Rows are points. The points of each table are mixes of a few directions, plus a little noise. Count the directions of each table, and those that both share. Where both have some left over, give the other angles between the two spaces (their principal angles), to ten degrees, smallest first.

First (7 x 3):
[[  6.6  26.3 -20.5]
 [ -8.4  -4.1   4.3]
 [ 35.8 -11.2   3.3]
 [  8.9 -18.2  12.3]
 [-22.6   2.5   1.4]
 [ -2.7   1.0  -0.3]
 [-17.4   3.7  -0.4]]
Second (7 x 3):
[[  0.0  -1.3  -0.9]
 [ -0.3  20.7  14.3]
 [  0.1  -8.5  -5.9]
 [  0.0   1.6   1.2]
 [  0.2 -12.6  -8.7]
 [  0.5 -32.3 -22.3]
 [ -0.5  32.4  22.4]]
Directions: first 2, second 1, shared 0; angles 70

First (6 x 4):
[[ 24.4   3.7  -1.6  16.2]
 [ -6.2   6.3 -15.2 -18.8]
 [-13.6 -11.7  -7.4 -24.4]
 [  4.2 -22.4  13.5   6.6]
 [-20.4   4.4  15.7   7.7]
 [ 11.6  19.6  -4.8  12.6]]
Second, 5 rows:
[[ 12.8  -4.3  16.0  25.5]
 [ -7.8   2.2  -9.6 -15.6]
 [ -4.6   1.1  -5.5  -8.6]
 [-13.9   4.2 -16.3 -26.6]
 [ 12.9  -4.2  15.1  25.3]]
Directions: first 3, second 1, shared 1

First, 8 rows:
[[ 22.2 -40.9 -12.7  18.9  12.9  22.3]
 [ -6.6  12.4   3.9  -5.5  -4.2  -6.8]
 [-12.2  21.9   6.9 -10.2  -7.3 -12.2]
 [ 19.5 -35.8 -11.1  16.9  11.4  19.6]
 [-15.0  27.1   8.4 -12.8  -8.6 -14.7]
 [  2.3  -4.7  -1.5   1.9   1.4   2.5]
 [ -1.5   2.7   0.7  -0.9  -0.8  -1.3]
 [ -9.2  17.0   5.1  -7.9  -5.7  -9.4]]
Second:
[[  7.1  -7.8   5.9 -19.9 -14.4   0.8]
 [-25.6   5.0  -8.1  28.2  21.2 -14.8]
 [-10.0   2.7  -3.6  12.6   9.2  -5.2]
 [  7.3  -7.0   5.5 -18.5 -13.5   1.3]
 [ 15.5  -6.0   6.6 -22.8 -17.0   7.5]
 [ 14.7  -1.8   4.2 -14.6 -11.1   9.1]
 [ -9.8  15.0 -10.5  35.0  25.0   1.1]]
Directions: first 1, second 2, shared 0; angles 70

First:
[[ -0.1 -29.0 -12.8  10.0 -10.4   1.6  10.0  -4.3]
 [ -1.5  13.6   1.7  -8.7   9.8   1.3  -4.8   0.4]
 [-14.7 -10.3 -19.5  -5.6  10.4  -9.4   9.3 -15.6]
 [  8.1  23.2  15.8  -6.4   4.2   7.5 -11.9  11.0]
 [ 14.3  40.0  30.2  -8.2   4.3  10.4 -20.4  19.5]
 [  9.0  16.8  14.5  -2.9   0.4   8.0  -9.7  10.8]
 [  9.5 -37.0 -12.6   8.8 -12.7  19.4   6.0   3.7]
 [ -9.7   7.6   3.5   6.7  -4.3 -23.7   5.1  -7.4]
 [-14.8 -24.2 -21.7   5.9  -1.4 -15.6  15.8 -17.5]]
Second, 10 rows:
[[  0.2  -7.7   6.9   3.0   1.3  -0.7 -11.3  13.5]
 [-25.6 -30.7  -8.0  30.6 -20.6 -53.2  19.4 -16.8]
 [  9.2   6.9   6.6  -9.1   8.4  19.3 -12.8  12.7]
 [ -1.0  17.1 -16.0  -6.7  -3.4   2.1  25.8 -30.1]
 [  9.2  19.7  -3.5 -14.6   6.8  21.6   3.8  -6.3]
 [  3.0  -3.2   7.4  -0.7   3.8   5.1 -12.8  13.9]
 [ -1.6  -3.2  -0.4   2.8  -2.0  -4.6   1.1  -1.1]
 [ -3.9 -18.4   9.7  10.6  -1.6 -11.1 -15.5  18.7]
 [  6.5  23.2 -10.1 -14.6   3.4  17.2  15.1 -19.2]
 [  3.4  -4.0   7.4  -0.4   3.4   5.0 -12.7  14.3]]
Directions: first 3, second 2, shared 1; angles 60

First, 10 rows:
[[ 18.9   8.8  18.8   8.6  42.9  13.6  34.2 -26.2 -44.6]
 [ -5.2  -2.5  -5.2  -2.4 -12.0  -3.8  -9.5   7.3  12.5]
 [  7.2   3.3   7.2   3.3  16.4   5.1  13.0 -10.0 -17.0]
 [-11.7  -5.4 -11.6  -5.3 -26.5  -8.4 -21.1  16.3  27.6]
 [ -7.4  -3.4  -7.3  -3.3 -16.7  -5.4 -13.3  10.2  17.3]
 [ -3.8  -1.8  -3.8  -1.7  -8.8  -2.8  -7.0   5.3   9.2]
 [ -7.2  -3.3  -7.2  -3.3 -16.2  -5.2 -12.9   9.9  16.9]
 [  5.3   2.5   5.4   2.4  12.1   3.9   9.7  -7.4 -12.6]
 [ 11.9   5.5  11.8   5.4  27.0   8.5  21.4 -16.5 -28.0]
 [ -8.0  -3.7  -8.0  -3.6 -18.1  -5.7 -14.4  11.1  18.8]]
Second (7 x 9):
[[  5.8   8.3  22.6   5.9  -5.8  -8.7  15.5 -16.7   4.2]
 [ 22.1  -4.3   8.6  -4.1 -38.7 -10.8 -25.6  16.8 -38.2]
 [  7.1   1.2  -0.7   5.6  -2.4   7.5  -7.8   8.3   5.2]
 [-12.6 -10.2 -10.1 -21.5 -20.1   3.0  11.0  -7.6   9.2]
 [-22.8  -0.4  -3.2  16.7  31.8  -2.6  -0.1   1.3  11.0]
 [  0.9   1.4 -13.3  -1.8  24.2  -2.8  -7.8   6.0 -18.5]
 [ -0.7   4.5  -3.9  -1.0  10.5  14.0  14.6  -8.3  27.1]]
Directions: first 1, second 5, shared 0; angles 30

First:
[[-28.6 -10.2  27.9  -8.8 -12.2   6.5   5.8  13.5 -28.0 -15.3 -12.5]
 [-12.1   3.5  16.9 -23.2 -20.9   7.3  15.1   9.1 -20.4   2.2 -10.3]
 [ -5.0   4.9   9.0 -17.6 -15.0   5.2  11.8   4.6 -12.0   4.6  -6.3]
 [ -9.2   2.0  11.6 -14.4 -13.4   4.8  10.0   6.7 -14.6   0.2  -7.2]
 [ -0.8  -6.5  -3.2  14.3  11.7  -3.4  -9.3  -2.0   5.4  -6.8   3.3]
 [ 10.9   8.4  -8.1  -7.5  -4.2   0.0   5.4  -3.5   6.9  10.7   1.6]
 [ 11.0  -6.6 -17.1  27.3  24.1  -8.0 -17.8  -9.5  21.4  -4.5  10.8]
 [ 28.1   4.3 -31.1  23.0  23.4 -10.1 -14.6 -16.2  34.2   9.1  15.6]
 [  2.2  -4.9  -5.3  13.8  12.1  -3.6  -9.5  -2.9   8.4  -4.8   4.6]
 [  3.9  17.4   4.9 -36.5 -29.1   7.6  24.6   3.7 -12.5  19.1  -7.7]
 [ -1.3 -13.2  -5.8  29.5  24.1  -6.2 -19.7  -4.7  11.1 -14.0   7.3]]
Second:
[[ -4.6  -0.9  -0.6   0.5  -3.7  -1.3   4.5  -5.4   2.4  -3.5  -0.2]
 [-14.8  -1.9 -14.6   7.9 -15.1 -10.0  22.2 -36.2  25.0 -14.7   4.1]
 [ 33.3   8.4 -15.1   5.6  22.2  -0.2 -21.1  10.7   9.4  20.6   8.3]
 [-17.1  -6.6  34.4 -16.0  -4.8  12.7  -5.3  33.9 -41.4  -3.5 -14.1]
 [ -8.3  -1.8   0.4   0.2  -6.3  -1.5   7.2  -7.5   2.1  -6.0  -0.9]
 [ 13.7   4.5 -18.5   8.3   6.1  -5.9  -1.2 -13.8  20.7   5.2   8.0]
 [-23.4  -6.0  11.8  -4.5 -15.4   0.7  14.1  -5.8  -8.2 -14.1  -6.2]
 [ 21.1   4.3   2.2  -2.2  17.0   5.3 -20.5  24.2 -10.1  16.2   1.0]]
Directions: first 2, second 2, shared 1; angles 90

First, 9 rows:
[[ -2.3  18.5  -1.1 -13.1 -15.1  18.8   8.6  -8.7 -15.2 -12.5  10.9  -4.5]
 [ -8.2  21.2  -3.5 -23.1 -26.4  34.6   9.8  -6.9 -15.5 -17.5  25.9  -4.5]
 [ -3.5 -10.1  -2.9  21.9  31.9 -14.1 -15.6   6.3   5.9  20.9  -9.6   5.3]
 [ -6.5  -0.2  -2.1 -17.3 -22.4  20.2   4.2   3.9   4.0  -9.8  20.8  -0.6]
 [  8.0  -9.3   2.6  27.3  34.4 -32.4  -9.9   0.2   3.2  18.5 -29.2   3.1]
 [  1.3  -9.1   1.4  -4.4  -8.6  -2.2   1.4   4.8   9.5  -2.3   1.8   0.6]
 [-10.5   9.1  -7.4  21.7  38.1   2.6 -17.0  -1.1 -12.0  20.9  -1.1   3.7]
 [ 13.5  -9.3   7.5  -2.3 -11.0 -19.7   9.1  -1.0   8.2  -7.3 -16.5  -1.8]
 [  8.3 -10.7   5.6 -10.6 -21.0  -7.7   9.4   2.5  11.6 -10.7  -3.5  -1.5]]
Second (11 x 12):
[[-17.9   4.4 -12.5  12.3  -2.4  -3.7   9.8 -16.6  22.5   3.6   0.1  -6.5]
 [ -3.6 -15.8   1.0   9.5 -14.7 -12.7   1.7  -3.6 -38.2  18.6  13.0  -7.1]
 [ 21.0  24.5   9.1 -18.6  21.7  20.4  -5.4  27.0  36.6 -22.0 -16.7  11.3]
 [ 16.4 -20.6  13.2 -18.8  -0.2   0.5 -19.1   2.0 -39.5  -9.9   1.9  12.2]
 [-17.6  -4.3 -10.6  13.0  -7.7  -8.2   7.6 -18.7   4.2   8.4   4.7  -7.2]
 [ -8.1  -4.8  -4.0   7.9  -6.7  -6.3   3.9  -8.1  -6.7   8.2   5.0  -5.1]
 [  3.7 -13.8   6.2   5.8 -13.0 -10.3   0.0   6.5 -42.7  18.2  12.2  -5.6]
 [-12.6   3.8 -10.7  -4.4   9.2   5.7  -1.7 -22.8  37.8 -19.3 -10.0   6.2]
 [ 15.2  23.0   7.6  -0.4   8.0   9.1   6.3  33.2  15.3   3.9  -4.9  -2.7]
 [ 14.3  -6.5   9.8 -14.7   4.2   4.7 -12.0   7.8 -16.0  -9.8  -2.1   9.0]
 [-11.1  10.0  -9.1   8.0   2.0   0.7   8.6  -7.1  27.1   0.3  -3.0  -4.3]]
Directions: first 3, second 3, shared 0; angles 80, 80, 90

First, 10 rows:
[[ 11.3  -1.2  -2.0 -18.8   7.7 -11.4  -1.6   0.0  -4.3  13.4  10.5   7.4
    8.9  -7.2]
 [ 25.7   1.3 -14.2 -43.4  18.6 -10.1 -17.5  -7.5 -25.9  -2.4   2.5  -7.3
    7.7 -12.3]
 [  2.8  -3.8   7.1  -5.1   0.0 -16.3   9.1   6.4  10.8  28.9  18.5  19.5
   10.2  -6.6]
 [-10.2   0.1   2.6  16.8  -6.4   9.3   3.3   0.4   5.5  -8.7  -7.0  -3.9
   -6.3   5.6]
 [ -0.9   4.1 -10.7   1.6   1.9  19.6 -12.5  -7.7 -16.4 -36.3 -23.8 -25.5
  -12.0   6.0]
 [-25.7  -0.7  13.6  41.7 -18.6  11.3  15.4   6.1  23.9  -1.7  -4.1   5.7
   -8.4  11.7]
 [ -8.1   0.0   1.4  12.9  -4.8   7.4   2.4   0.0   3.3  -8.8  -6.6  -4.2
   -5.3   5.4]
 [ 24.3   0.4 -12.7 -40.7  18.4 -10.5 -16.0  -6.1 -23.7   0.9   4.0  -6.1
    8.1 -11.9]
 [  3.0  -3.1   6.8  -5.5   0.7 -16.3   7.8   5.5  10.1  27.8  17.9  18.4
   10.7  -6.2]
 [-23.2   0.6   7.9  40.7 -17.1  17.5  10.0   3.2  15.9 -14.9 -12.0  -4.0
  -12.3  13.3]]
Second (9 x 14):
[[ -0.6   2.7  -3.7 -16.3  50.6  27.9  22.2  18.6 -12.0   4.8  40.0  15.8
    9.6   9.4]
 [ -0.1   0.9  -0.7  -5.6  16.3   9.1   7.5   6.2  -4.0   1.6  13.0   5.2
    3.1   3.1]
 [ -0.2   1.1  -1.8  -8.8  26.2  14.8  11.5   9.6  -6.4   2.8  20.8   8.0
    4.8   4.9]
 [ -0.3   1.3  -1.9  -8.0  24.6  13.8  10.4   8.7  -5.6   2.4  18.7   7.6
    4.3   4.3]
 [  0.0   0.4  -0.2  -1.9   5.7   3.2   2.3   2.4  -1.3   0.4   4.6   1.8
    0.8   1.0]
 [  0.5  -2.9   3.7  17.0 -54.0 -30.4 -23.4 -20.0  12.7  -4.9 -43.0 -17.3
  -10.1 -10.1]
 [  0.2  -1.8   2.7  13.0 -39.9 -22.2 -17.6 -14.6   9.4  -4.1 -32.0 -12.3
   -7.6  -7.4]
 [ -0.1  -0.4   0.2   0.9  -2.6  -1.5  -1.4  -0.9   0.7  -0.5  -2.6  -0.6
   -0.3  -0.4]
 [  0.1  -1.2   2.2   8.3 -26.1 -14.5 -11.8  -9.6   6.4  -2.7 -21.1  -8.1
   -5.1  -4.9]]
Directions: first 2, second 1, shared 0; angles 70

First:
[[  9.8  -5.1   3.1   9.8   4.4   7.2   7.4   6.0  -2.6  20.7 -11.6   0.4
   -4.2  -4.3  -6.3   2.0  -3.0   8.4]
 [-18.0  -0.4   9.2  -7.3  -4.0   3.7  -9.6  -5.9  15.8 -11.0  12.3  -2.5
    2.1  10.2   8.9   4.7  14.2  -8.7]
 [  7.4   1.3 -10.5  56.4 -58.7 -41.1  19.1 -11.2 -15.0 -47.2  16.3  -6.3
   26.5  16.7  18.8  35.0 -10.3  14.4]
 [  8.5  21.4 -15.9 -23.7   6.2   6.2  -4.8   8.7  -8.9   6.1  -1.2  11.4
    6.9   2.2  -1.1 -22.5  -8.1   6.6]
 [ -6.0  -9.0  17.2  -1.4  12.2  18.1   1.1  10.8  16.3  24.8  -6.3  -2.1
   -3.9  -1.6   0.2  -0.8  13.0   1.7]
 [  9.2 -10.9  -4.8   0.7  14.9   1.4  -2.0  -8.5   0.7  20.3   2.0  15.0
  -13.7   7.5  -5.6   0.8  -9.8  -7.3]
 [ -2.8 -11.8   3.3  -3.0  14.9  -9.5   5.5   7.4   3.9  -8.8   3.5  -8.0
   -1.1 -19.7   2.6 -10.0   3.9  -9.9]
 [ -8.3  14.6  -0.6 -30.7  10.4  14.9 -15.3  -7.9  -9.7  -5.1 -14.8  -9.4
  -12.6 -11.9 -16.9  -9.7  -1.0  -5.2]]
Second:
[[-15.1  16.2  11.2  -9.4   2.2  27.0  -4.9  -6.1  11.7 -25.7  23.1  -2.7
   11.7  19.9   5.8 -19.7  21.2  -3.1]
 [  3.3   6.1   5.2  -6.1  16.8   3.0  -5.5  -3.7   1.2  10.6 -11.3   0.7
   -1.0 -16.5   3.0  -3.3   2.7  -3.8]
 [  4.2  13.1   0.1 -15.4  -2.0  13.3 -16.1 -16.5   3.0  12.3 -19.9 -12.4
   -1.1 -12.9  -3.6  -1.4   1.5  10.1]
 [ -7.3 -10.8 -14.5  -3.5  15.2  13.1  -0.7   6.2  -6.8  15.0   0.9  30.6
  -16.3  37.0  28.0   2.1  -3.8  18.2]
 [  3.0 -25.0  -7.4  22.9 -13.8 -29.4  16.5  10.5  -7.9 -14.8  15.9   4.1
   -4.5   9.6  -9.2  13.9 -15.3 -10.3]
 [ -1.0   4.1   4.8  -0.7  14.0   4.2   4.1  13.3   1.1  12.9  -3.5  10.8
    3.2  -1.9  10.9  -4.4   6.0   2.0]
 [  8.9   5.7 -21.7  -8.6  -7.0 -28.1   6.6 -14.6 -21.2 -13.8   0.4 -17.9
    2.3 -32.8 -21.7   9.5  -4.4 -13.6]
 [  3.4  -1.1  25.5  20.3 -35.7  -2.0   6.3  28.7  18.8   8.1  -5.8 -17.5
   21.2  -4.0 -15.4   1.3  -1.7   6.7]
 [ -9.0  26.4 -19.7 -35.3  13.2  28.6 -13.3 -19.8  -9.2   1.2   0.9   4.5
   -1.4  10.0  14.3 -10.6  16.0  16.8]
 [  0.0  -8.8  23.1  17.6 -21.7   6.7  -4.4   6.8  20.4  -0.3  -2.0  -9.7
    4.2  10.6  -7.7   0.4  -5.6   2.8]
 [  9.2 -25.6  -6.6  17.7  20.3 -36.4  10.5  -5.2 -12.3  -4.6   0.1  10.7
  -16.8 -17.8  -4.3  12.4 -17.1 -25.1]]
Directions: first 6, second 6, shared 1; angles 30, 40, 40, 40, 50

First:
[[ 13.5   3.7  -3.8  -8.6 -20.4  -0.9  -1.4 -21.4  -1.5  16.5  -1.1 -10.9
   -9.2  -7.1 -16.5  -4.7 -22.6 -12.9 -13.9  -6.7]
 [ -2.4   3.2 -12.9   5.2  12.8   2.2  21.2  16.8  20.2 -13.8   0.6 -11.4
    5.0   7.4  18.2  10.4  20.2   8.0  -0.4  -3.9]
 [  2.7   1.2  -2.1  -1.6  -3.5   0.3   1.7  -3.1   1.7   2.6  -0.1  -4.0
   -2.0  -0.9  -2.0  -0.4  -3.5  -2.5  -3.4  -2.0]
 [ -1.6   4.3 -15.5   4.9  12.7   2.2  23.4  16.8  22.2 -14.2   0.6 -13.8
    5.1   6.8  19.1  11.8  20.4   7.0  -1.9  -5.1]
 [-22.2  -4.8   0.3  16.1  38.0   1.6  11.2  41.2  10.4 -31.5   1.8  12.8
   17.3  14.8  33.9  11.9  43.9  23.9  21.6   8.8]
 [ 10.4   3.6  -4.8  -6.1 -15.6   0.1   1.5 -15.9   1.4  11.6  -0.6 -10.7
   -7.2  -5.3 -11.3  -3.0 -16.1  -9.0 -11.1  -6.1]
 [ -5.8  -5.4  15.4   0.3   0.4  -2.0 -19.4  -2.6 -17.7   3.2  -0.1  18.5
    0.7  -2.1  -7.6  -7.8  -5.5   0.8   8.9   7.8]
 [-13.6  -7.6  16.3   5.6  14.1  -1.6 -16.5  12.1 -16.0  -7.1   0.2  23.6
    6.3   2.7   3.7  -3.6   9.4   9.4  16.7  11.5]
 [ -0.8  -8.1  27.4  -6.6 -16.8  -3.8 -40.6 -24.5 -39.0  21.2   0.0  26.8
   -6.7 -11.2 -30.0 -19.6 -30.8  -9.4   6.2   9.7]
 [ 19.5  10.3 -19.9  -8.8 -20.7   1.5  19.4 -19.0  18.4  12.1  -1.2 -30.3
  -10.2  -4.3  -7.7   3.7 -16.2 -13.5 -23.3 -14.9]]
Second, 9 rows:
[[ -0.1   4.9   3.2  13.8   4.3  -0.7  -1.8  12.4   8.1  -5.5  -2.1   4.3
  -13.7  17.5  10.9  12.0  15.0  -2.3   8.4  -6.6]
 [  3.1  -8.4 -10.6  22.3 -33.6   5.5 -24.1   1.2  -0.6  28.4   3.6  15.4
    6.9  -0.9 -24.7   7.6 -37.9   0.5  18.1  18.6]
 [ 15.2   6.8 -16.8  -8.1 -13.5  -1.3  16.4 -14.3   8.1  15.0  -4.3 -16.8
    0.3  -6.3  -3.9   1.9 -14.9  -5.7 -19.8  -4.0]
 [  7.6   4.3 -12.2  -2.9  23.2   4.9  22.4   2.5  21.6  -2.2  12.8  -5.4
   13.6   2.4  31.2   9.8  10.0   2.7 -11.5  18.3]
 [ -5.8   4.3  25.1  -4.2  11.1  -8.3 -11.0  -0.4 -20.3 -11.1 -11.0  11.0
  -20.8   9.1   2.1  -7.5  19.8  -5.2   2.2 -17.7]
 [ 14.7   6.6 -29.3 -15.3  -5.8  -7.3  32.9 -10.2   1.5  18.3 -15.0 -16.8
   21.2 -15.4   0.8  -0.8 -12.6   8.7 -29.9   2.7]
 [-28.1 -18.1  -2.5  12.9   0.8   6.2 -10.9  27.9  -2.5 -19.5   3.3   8.5
   24.6  -7.9 -13.1  -3.4   5.3  22.6  31.6   7.2]
 [-17.0  -6.2  19.0 -11.6  15.8   6.8  -5.2   1.5   2.4 -33.7  14.9 -11.2
   -6.3  -4.5   0.1 -12.3  20.8  -4.1   9.1 -12.7]
 [  9.5   6.1  24.1  -7.1  -2.9  -6.2 -18.9 -21.6 -18.4  12.1  -2.3  11.6
  -25.9   6.0  -3.9  -6.9  -5.9 -19.1  -7.3  -5.5]]
Directions: first 2, second 6, shared 2

First:
[[  6.9 -19.1 -30.8  14.8  -3.4  -3.9  -7.7 -16.4   7.3   8.9  -4.7   0.1
   -5.6  -1.2  -0.6  11.6 -11.3  -6.6  -7.7  16.7]
 [ -2.4  10.9  -4.3   5.9  -5.2  -5.8   1.3  10.0   1.8   0.9 -16.5  12.6
    7.3   4.1 -19.8  -8.6  22.8   3.8  -3.1   5.0]
 [  9.2   1.1  -6.4 -11.1 -19.3 -18.7   2.9  -7.6  -4.1 -10.9  -6.9  -3.0
   -7.4  -4.8 -23.8 -19.4  12.6   1.8   1.6   1.5]
 [-13.1  24.5  24.2  19.7  11.1   8.9   8.3  23.4   2.8   1.3   8.8   2.8
   20.3  11.7  19.3  -6.3  -7.6   8.9  -9.8  -3.5]
 [  1.6  -4.6  13.8 -17.9  10.6   6.6 -10.6  -0.2   0.5   6.0   3.9   0.1
   -5.0 -10.1   7.8  13.6   6.7  -1.4  10.5 -12.6]
 [ 19.4   9.2  20.8 -52.6  -1.1  -0.8   3.4 -26.0 -34.3 -17.9  32.2  14.9
    1.0  -7.4 -11.0  -5.6  33.6  -1.0  34.8   8.2]
 [  1.6 -14.0 -10.7  28.8  -0.7 -10.5 -13.3   0.1  26.8  15.3  -1.8 -22.1
   -9.8 -10.3  21.5   7.3 -37.0   2.3 -25.8  -2.1]
 [-21.7  -9.9  -7.0  13.1   6.0  21.5  15.8  16.4  -0.5  -2.5 -14.9  -5.7
   -0.4  19.0   8.3   7.7 -20.9  -8.0  -0.7 -14.8]]
Second:
[[-15.3  -9.6  23.4 -19.8   7.3  25.0  19.5   4.8 -14.3 -16.3  19.0 -24.3
  -10.6   9.7  29.3   4.0 -37.6  -8.5  15.4 -31.2]
 [ 10.0   6.9 -15.7  12.5  -5.4 -17.3 -13.5  -2.8   9.4  10.7 -13.2  16.2
    7.2  -6.7 -19.5  -2.0  25.1   5.5 -10.7  21.3]
 [-10.4  -7.4  16.8 -14.8   5.8  17.8  14.4   3.5  -9.4 -11.9  13.7 -17.9
   -7.8   6.6  20.8   2.6 -26.9  -6.1  11.1 -22.6]
 [ 10.4   6.3 -14.9  12.8  -5.3 -16.1 -13.1  -3.2   9.3  10.8 -12.8  16.2
    6.7  -6.5 -19.5  -2.2  25.1   6.1 -10.1  21.0]
 [  5.9   4.1  -8.8   7.4  -3.1  -9.7  -7.6  -1.9   5.2   6.3  -7.0   8.7
    3.8  -3.4 -10.9  -1.3  13.8   2.9  -6.1  11.6]
 [  5.5   3.9  -9.2   7.7  -3.0 -10.1  -7.7  -1.8   5.1   6.4  -7.2   9.4
    4.2  -3.7 -10.8  -1.6  14.3   2.9  -5.8  11.9]
 [  8.5   5.3 -13.2  11.0  -4.3 -14.0 -11.6  -2.4   8.0   9.3 -11.0  13.6
    6.0  -5.6 -16.2  -1.9  21.7   4.8  -8.8  18.1]
 [-18.7 -12.2  28.7 -24.3   9.5  30.6  25.0   5.8 -17.4 -20.5  23.6 -29.8
  -13.0  11.7  36.0   4.3 -46.2 -10.5  18.9 -38.4]
 [  4.4   2.9  -6.8   5.6  -2.5  -7.1  -5.8  -1.6   4.2   5.3  -5.7   7.4
    2.5  -2.5  -8.9  -1.2  11.3   2.5  -4.1   9.3]]
Directions: first 6, second 1, shared 1
